Each row of a before or after table is a point. The points were changed in one or more steps. Then noise was added and the rows were shuffled. The steps act on columns, c1 being the first. Write out the steps. A step turns or swaps two columns, mirrors them in a line or flattens them onto one, adds a multiple of one to another, or multiplies or shifts one. Angles are multiples of 10 degrees, from the lower column toward the higher: turns from -170 to 170, lines from 10 to 170 but not 90. Use the fewest steps. Two steps may share a column if one is a turn and the other turns, adds or multiplies; they go together, in the order done. Otherwise the lowest column goes first.
In the rows, zero is written as 128.

Before (14 x 2):
[[ 60  83]
 [107 175]
 [141  94]
 [149 160]
 [134 121]
 [140  80]
 [191 201]
 [172 111]
 [145 173]
 [108 114]
 [191  97]
 [105 100]
 [144 129]
 [147 169]]
After (14 x 2):
[[ 93 127]
 [196 158]
 [ 30 112]
 [166  98]
 [150  97]
 [163 125]
 [124 114]
 [127  54]
 [150 137]
 [ 98 165]
 [130 122]
 [121  77]
 [ 75 135]
 [ 82 133]]
Steps: mirror c1 and c2 in the line at 120 degrees

Before (10 x 3):
[[137 231 141]
 [121 114 102]
 [131 129 141]
 [143 104 118]
 [136  96 114]
 [122 128 136]
 [122  94  37]
 [151 103 144]
 [150 160  89]
 [149 107 142]]
After (10 x 3):
[[ 86 114 135]
 [ 19 141 145]
 [ 91 119 103]
 [  5 114 208]
 [ 88 123 106]
 [110 123 157]
 [159 126 122]
 [124 170 112]
 [139 127 116]
 [ 73 118 129]]
Steps: turn c1 and c3 by -150 degrees; multiply c1 by 3; multiply c2 by 0.4

Before (14 x 6):
[[ 97 105 113 151 173 189]
 [105  99 113 107 156 140]
 [ 52  93  96 107 157 145]
 [ 80  67  72  90 177 185]
 [136 121 151 122 128  71]
 [ 59 116  79 100 132 142]
 [ 72  98  81 103 160 154]
 [118 131  99  75 106 130]
 [139 191 158 151  82  65]
 [104 129  68  97 149 107]
 [122 167 222 113 100  87]
 [ 62 125  78 100 155 142]
 [141 165 116 100  55  99]
 [138 207 119  74 124  96]]
After (14 x 6):
[[135 154 157  99  54  98]
 [148 142 193  85 107  65]
 [154 156 109 200 130 142]
 [118 146 121 154  77 131]
 [165 130  87 204 137 144]
 [145 142  86 194 136 155]
 [125 131  55 206 141 185]
 [123 165 108 172 125 108]
 [146 125 102 157 177 189]
 [120 110 130 127 125  69]
 [ 96 173 194 150  90  96]
 [137  90 194 127  96  86]
 [165 152 101 190 113 143]
 [124 121  99 169 137 140]]
Steps: turn c4 and c5 by 40 degrees; turn c1 and c4 by -140 degrees; multiply c3 by 0.7; turn c2 and c3 by 60 degrees

Before (8 x 8):
[[106 147 150 116 173 133 124 119]
 [103 130 156 150 134 142 135 184]
 [112 101  74 156 191 142 108 109]
 [168 140 160  92 130 142 148 108]
 [104 109 154 134 141 128  97 160]
 [ 96 145 162 153 130 113 145 101]
 [105 138 108 129 132 113 158 118]
 [110 105 160 117 137 143 158 165]]
After (8 x 8):
[[106  80 151 139 173 133 141 120]
 [104 133 108 183 132 113 109 117]
 [103  90 154  60 142 129 143 161]
 [ 96 142 161 121 130 113  98 101]
 [102 121 156 107 134 142 107 184]
 [112   6  74  44 190 143 118 108]
 [168 136 160 225 132 142 142 108]
 [110  91 160 204 138 143 118 165]]
Steps: add -1.5 times c5 to c2; turn c4 and c7 by -130 degrees; multiply c4 by 2.5

Before (10 x 9):
[[165 186 153 144 204  90 102 183  76]
 [151 175 129  82 126 174 142  84 144]
 [132 162 129 165 163 108 152  89  92]
 [115 109  82 102  75  76 117 147 140]
 [157 200 201 191 154  96  97 151  93]
 [138 114  97 134 125 187 106  89 132]
 [183 167 158 147 193  89 102 123 156]
 [ 95  71 121  78 111 139 157 148 185]
 [ 86 101 122  68 119 142 101  73 140]
 [205 145 184 143 163  93 121 132  79]]
After (10 x 9):
[[128 122 154 126 116 186 151 167 125]
 [117 153 139 150 197  47 165 104  58]
 [111 105 105 180 222  86 171  67 106]
 [ 96 106 108  92 201  81 176 131 112]
 [ 63 106 127 176 165  57 173 127 102]
 [177 113 138 123 104 141 128 180 186]
 [111 127 112 156 176 120 110 169  88]
 [143 158  61 120  82 143 132 109 153]
 [144  99 135  84  70 140  85 106 187]
 [100 163 172 120 161 151 130 175 176]]
Steps: turn c1 and c7 by 150 degrees; turn c2 and c5 by 50 degrees; turn c3 and c6 by -60 degrees; mirror c4 and c9 in the line at 130 degrees; multiply c8 by -1

Before (14 x 12):
[[137  84  97 122 126 128 156 100 199  74 173 178]
 [124 107 163 136 128  94 124 112 105 170  88 107]
 [160 140 162 204 119  99 193 107 153 149  83 119]
 [137  99 135 154  95 117 170  53 196 163 121  87]
 [ 79 149 142 157  94  97  94 155 185  85  68  97]
 [ 96 136 143 118 163 145 141  54 106  71 140 147]
 [139 118 127 139  87 192 129  82 130 133 170 175]
 [113  94 137 187  95 160 127 122 192 172  87  80]
 [ 68  83 178  99  71 136 184 145 132 166 107 121]
 [149 127  85 199 154 123 188  75  94 145 165 102]
 [101 173  84 161 176 119 125  54 115 141 110 163]
 [ 82  79 146  99 145 124 147  76 147  86  72 161]
 [162 136 146 102 113 173 171 119 146 136 109 139]
 [ 73 169 141 174 173 155 121 147 175 140 167 153]]
After (14 x 12):
[[ 77 204 155 136 200 138 116 151 106 187 144 114]
 [164 175 127 184 185  87  75  76 168 107 154 137]
 [ 93  63 133 143  85 142 100  79  74 128  49 109]
 [142 123 187 147 140 128 125  82 120 152 200  87]
 [123 106  91 150  76 159 135 108 172 134  81 137]
 [156 119 116 172  93 134  90  55 128 191 138 192]
 [150  82 125 153 168  97 103 105  34 154 184 109]
 [177 124 177 103 100 143  99 119 119 150 112 116]
 [ 73 167  98 131  45 143 147 160  69 132  80 167]
 [ 98 193 122 108 150  85 119  51 144 136  70  90]
 [ 92  61 132 146  58 172  60 146 153 160 149 136]
 [103 131 148 114 162 145 100  45  93  83 122  93]
 [176 183  98 175  76 151  79 110 135 154  77 141]
 [118 142 161 202  55 132 120 126 134 194  93 186]]
Steps: mirror c1 and c7 in the line at 10 degrees; multiply c2 by 1.3; turn c2 and c4 by -40 degrees; swap c3 and c6; multiply c11 by 1.6; turn c5 and c11 by -40 degrees; turn c9 and c12 by 160 degrees; turn c9 and c10 by -50 degrees

Before (13 x 14):
[[ 73  77 105 112 138 155 157 119  71 158  95 189 169 130]
 [127 107 111 159 109 136 175 146 136 177  49 158 156 162]
 [164  62 155 112 167 123 151 129 201  99 103 183 121  61]
 [177 103  77 122 128 210 143  99 146 149  78  96 169 104]
 [ 88 190 163 141 176 117 164 136  97 149  10 152  95 115]
 [100 163 124 121 111 123 115 146 112  92  58 108 138  65]
 [168 180 148 143 145 162 109 172 109 179  20 128 166 139]
 [140 144  22 153 174 177  78 183  57 106 163  68 137  75]
 [144 104  97 110 145 119 172 173 125 216 126 157 162  87]
 [169  93 160 129  59 106 113 134 140 223  65 192  82 110]
 [144  77 199 156 159 152 139 156 141 192 129 101 128 139]
 [150  98  99 108 164  98 161 133  69 148  91 139 161 121]
 [100 181 115 105 138  98  83 122 195 132 103 142 104 101]]
After (13 x 14):
[[139 149 129 166  85 127 159 110  73 146 126 140 136 130]
 [183 164 167 172  96 199 147 144 144 139  67  97 119 130]
 [147 184  83 129 113 137 153  98 200 112 124 182 146 127]
 [ 97  69  70  88 114 181 165 154  95 162  84 153 129 132]
 [160 154 151  84 200 147 113 105 139 216 110 191 144 127]
 [115 136 153 147 131 173 176 102 136 170  91 159  89 126]
 [117  82 131 112 109 124  82 158 195 133 134 140 161 130]
 [118 159  53 120 149 141 138  80 141 213 114 102 103 129]
 [119  88 181 129  26 140  75  88  58  92 117  69 103 127]
 [162  63 100 159 124 201 107 117 107 188  62 125 101 129]
 [118 123 141 164  93 126 176  77 126 215 131 158 130 129]
 [106  90 144 139 137 157 112 130 111  89  99 105 130 126]
 [ 66 175 138 173 104 162 155 113  72 153 104 188 128 122]]
Steps: turn c2 and c8 by 150 degrees; add 0.5 times c8 to c1; turn c3 and c5 by 140 degrees; add -0.3 times c3 to c10; turn c4 and c13 by -110 degrees; flatten c6 and c11 onto the line at 140 degrees; multiply c14 by 0

Before (10 x 20):
[[139  84  88 111 119 130 181  87 125 133 177 121  95  75  76  94 178  75
   76 135]
 [174 133 185 166 147 179  99 160 108 111 141 124 141 146 163  89 140 165
   82  70]
 [ 96 150  82 149 124 161 175 131 103  92 160 188 173  78 130 152 182 105
  105 112]
 [ 75  88 120  88 183 104 185 170 155 136 128 122 115  51 120 148 177 117
  149  64]
 [100  98 148  72 186 137 125 173 158  97 169 214 134 150  74 143 142  86
   91 162]
 [125  80 165 134 116 190 119 103  74 144 185 154  77  50 137 156  94 175
  101  75]
 [130  99 118 129 104 109  99  72 158 136  94 121 118  73  93 114 175 114
  150 174]
 [ 89  89 126 113 204 101  87 102 102 138 134 157 137 122 138 168  82 147
   77 148]
 [150  81 144 165 203 149 178 117 130 136 124 195 100 141 131 184  89 109
  149 164]
 [133  99 130  97 143 107 184 106  85 146 114 135  63  70 165  94 147  93
  147  98]]
After (10 x 20):
[[175 115 161 173 148 182  84 171 107 143 143 124 112 110  84  86 133 118
   68  57]
 [ 95 155 164  79  46 134 134 194 151 189 167 212 130 103 123 148 141  69
  144 149]
 [125 200 149 132 137 194 150  97  78 145 183 157 151 220 127 151  95 138
   73  69]
 [155 208 160 163  71 143 219 109 133 155 123 196 160 121  75 182  88 135
  158 150]
 [ 81 193 103  88  85 109 161 166 158 147 126 128 119 207  88 149 180 142
  145  61]
 [ 93  85  79 146 134 166  83 143 108 136 156 192  69 159 126 153 186 103
  135 129]
 [143 176 123  99 140 104 252 111  86 136 110 137 169 202 109  99 151 123
  160  93]
 [131 170 133 129 124 112  82  63 158 146  94 127 123 176 176 110 172 134
  156 178]
 [ 93 192 131 117  89  98  71 117 104 149 130 154 117 129  63 167  84 103
   90 141]
 [138 200  95 113  88 124 197 126 131 159 176 116 135 190 163  95 174  47
  136 143]]
Steps: multiply c2 by 1.6; turn c2 and c10 by -150 degrees; turn c3 and c20 by -20 degrees; turn c5 and c15 by -130 degrees; turn c13 and c14 by -160 degrees; add 1.5 times c13 to c7; turn c18 and c19 by -50 degrees; add -0.5 times c18 to c8

Before (13 x 24):
[[150 139 121 181  87 138 140 162 165 114 159  42 131 168 142 141  89 153
  104 171 105 109 115 166]
 [179 160 217 168 151 170  81  79 173 101 130 121 145 197 150 135 105 129
  178 106 113 135 117 119]
 [114 122 134 185 135 153 105 137 189 107 129  95  96  85 121 146  46 185
  146 160  68 103 142 118]
 [140 186 121  51 117 136  70 115  98 144 230 171 121 102 147 104 180 124
  170  80  74 132 129  52]
 [112  88  87 186 120 137  92 183 224 107 158  58  78 166 135 130  78 130
  121 135 141 131  95 102]
 [176 132 179 123 139 119 112 133  92 166 114 147 116 187 183 148 107 177
  185  76 176 109  88 136]
 [168 143 197 148 126 158 130 113 179 131  76 161 128 172 148 174 182  91
  133  72  99  95 140 163]
 [157 176 187  96 146 135  91 157  67 114 157 128 108  85 148  80 178  82
  172  69 116 178 112  75]
 [149 117  88 204 142 143 131 224 210 115 149  90 143 171 188  89  89 175
  119 110 118 153 145 112]
 [114 136 178 127 177 198 136 112 123 151 127 124 122 185 158 134 115  88
  180  94  75 128 119 137]
 [148 207 153 106 133 216  97 104  38 110 180 167 101 128 117 118 168 111
  141  27 118 153 123  47]
 [134 155  87 168 157 107 169 191 226 144 158  88 117 149  90 154  39 151
  121 168 114 152 115  98]
 [164 111 182 156 164 173 168  91 168 127 141 133  92 164 160 139 171 141
  143 138 124 139 136 128]]
After (13 x 24):
[[178  99 109 177 140 106 169  70 227 117 123 105 115 146  96 153  36 102
  122 134 116 119  89  95]
 [114  85 183 164 128 136  93 154  65 135 127 149 109  86 150  79 155 176
  171  75 113 194 167  79]
 [118 147 187  86 150 175 169 115 169 132 117 160  94 163 158 135 164 115
  143 141 125 157 123 128]
 [ 96 125 186 107 149 161 127 114 179 123 113 184 129 173 148 173 190 166
  135  89  97 117 165 161]
 [142 142 136 116 130 154 103  71 188 163 122  95  96  84 120 145  59  74
  144 142  67  77 100 116]
 [ 96 114 170 114 164 198 134 138 121  97 110 116 124 186 158 136 117 165
  175 112  74 119 160 135]
 [186 126 115 160 109 135  92  54 225 152 140  71  78 169 136 127  81 130
  125 178 139 111 146 106]
 [111  91 110 141  76 134  70 208 101 110 153 167 123 101 147 101 174 128
  167  63  76 151 146  49]
 [ 99  74 141 112 109 216  96 162  38 141 138 169  99 129 119 122 156 149
  142  28 115 162 186  47]
 [116 101 225  69 143 168  80 103 175 151 118 162 147 200 149 138 109 134
  179  98 111 128 140 120]
 [200 109 163 144  88 140 139  70 164 146 153  89 130 171 143 140  95 105
  102 149 102 100  90 163]
 [188 148 115 191 132 142 130  29 211 147 127 120 141 170 189  91  81  83
  122 116 116 137 142 112]
 [119  94 181 132 144 119 115 129  91  97 119 178 114 188 183 142 114  73
  187 123 176 101 185 138]]
Steps: turn c1 and c12 by 50 degrees; turn c1 and c3 by 30 degrees; turn c2 and c23 by -130 degrees; turn c20 and c23 by -60 degrees; turn c4 and c8 by -110 degrees; flatten c5 and c11 onto the line at 150 degrees; turn c10 and c18 by -170 degrees; turn c17 and c22 by 20 degrees

Before (14 x 32):
[[102 123 135  95 163 121 138 113 178  79 134 183 141 130 116  83 133  95
  145 128 146 158 102 139  92 147  90 135 126 124 139 179]
 [137  97 114  78 159 147 161 113 160 167 128 148 141 161 145 121 128 109
  134 111 128 104 116 157 140  97 124 132 135 128 113  87]
 [152 109 146  95 108 159 146 172 171 145  88 139 151 127 153 158 129 133
  113 112 130 148 130 129 109 171 125 120  98 123 111 112]
 [177 151 146 163 152 115 150  91 113 113 135 107 179 154 117 104 120 113
  132 143 109 101 153 111  99 145 156 120 151 101 122 113]
 [118 118 113 161 139 108 141 164 114 104  61 141 136 123 116 124 153 105
  119 185 186 127 125 126 126 117 117 139 101 123 119 109]
 [170 127 126 129 112 122 144 123 125 151 126 123 119 124  97 135  87  92
  132 165 134  93 139 121 108 128 129 129  97  61 118  98]
 [115 174 155  75 133 116 129 137 170 149  90 125 155 171 129 117 131 108
  115  85 179 105 118 167 124 120  84 116 154  55 167 146]
 [129 135 162 111 143  98 194 129 152 116 104 140 121 106 101 148 130  79
  125 114 141 144 113  93 125 128 132  92 119  97 143 123]
 [110 134 145 138 151 134 113 111 166 107  87 138 119 115  94 116 115  86
  155 171 163 136  91 129 157  85 118 121 179 163 114 147]
 [107 153 132 116 146 128 122 113 155  97 139 120 157 137 152  96 127 140
  167  95 109 115 137 158 120  94  88  80 100  94 115 133]
 [124 135 146 122 121 135 168 120 146  92  57  98 138 129 136 110 111 127
   99  85 134 128  87 103 104 171 108 114  85  84 127 135]
 [ 88 177 149 134 171 165 138 156 143  86 119  72 152 105 123  82 101 105
   98 134 101  99 120 114 115  84 123  93  73 108 180 133]
 [ 87 124 121  77 157 100 162 177 177 121 114 120 121 116  77 162 150  96
  120 149 152 129 139 107  59 133  92 121 118 127 138 150]
 [146 117 161  64 133 123 132 132 145 117 155 120 150 137 122 119 140 169
  134 131 110 134 159  91 159 133 132  99 115  95 100 120]]
After (14 x 32):
[[116 174 155  76 134 116 174 136 170 150  90 124 155 172 129 143 133  80
  115  85 109 105 143 146 125 108  84 115 153 107 168  72]
 [110 135 145 139 151 134 127 112 166 106  87 138 118 116  94 235 107  98
  155 171 110 136 113 110 156  52 118 122 179 163 114 153]
 [107 152 133 116 147 126 154 112 155  96 139 119 158 137 152 200 127 149
  167  94 127 116 147 151 120  49  89  81 100 116 116 107]
 [ 88 177 149 134 170 164 134 155 142  86 118  72 152 105 122 219  84 175
   99 133  81  98 118 115 115  22 124  93  73 124 179 106]
 [124 135 145 122 121 135 124 120 147  91  57  98 137 128 136   8 100 133
   99  85  96 128  98  93 104 177 107 114  85 112 126  71]
 [130 135 163 110 143  98  94 128 152 116 104 141 122 106 101 138 130 135
  126 114  71 143 103 101 124 146 131  93 119 108 144  67]
 [ 87 123 121  77 158 100 109 176 177 122 114 120 121 117  76 131 164 118
  120 147  83 130 122 121  59 166  93 121 118 146 137  96]
 [146 117 161  64 133 123 141 132 145 116 154 119 150 136 122 111 147 135
  134 131 165 134 122 120 159 129 132  99 115 104 100 107]
 [152 108 146  96 108 158 112 172 171 145  87 140 150 127 153  31 129 132
  112 111 111 149 129 130 109 218 125 120  98 112 112 119]
 [170 128 126 128 112 122 144 124 125 151 126 122 119 124  97 132  61 143
  132 166  72  94 128 129 107 134 129 129  96  68 118  85]
 [118 119 113 161 139 108 115 164 113 104  61 141 136 124 115 154 169  87
  117 186  69 127 126 125 126 109 116 139 101 110 119 124]
 [136  98 114  79 159 146  90 113 159 166 128 148 140 161 144 205 128 132
  135 112 115 105 138 138 140  76 124 132 134  92 114 123]
 [102 123 134  95 163 121 140 112 178  79 132 184 140 131 116  56 136 124
  146 128  90 157 123 121  93 118  91 136 126 171 140  99]
 [177 152 145 163 152 115 120  90 112 113 135 107 179 154 117  72 115 145
  132 141 135 101 130 130 100 133 156 120 150 101 122 102]]
Steps: turn c30 and c32 by -60 degrees; turn c7 and c32 by -140 degrees; multiply c26 by 3; turn c16 and c26 by 60 degrees; multiply c17 by 1.6; add 0.7 times c29 to c18; turn c18 and c21 by 110 degrees; flatten c23 and c24 onto the line at 50 degrees
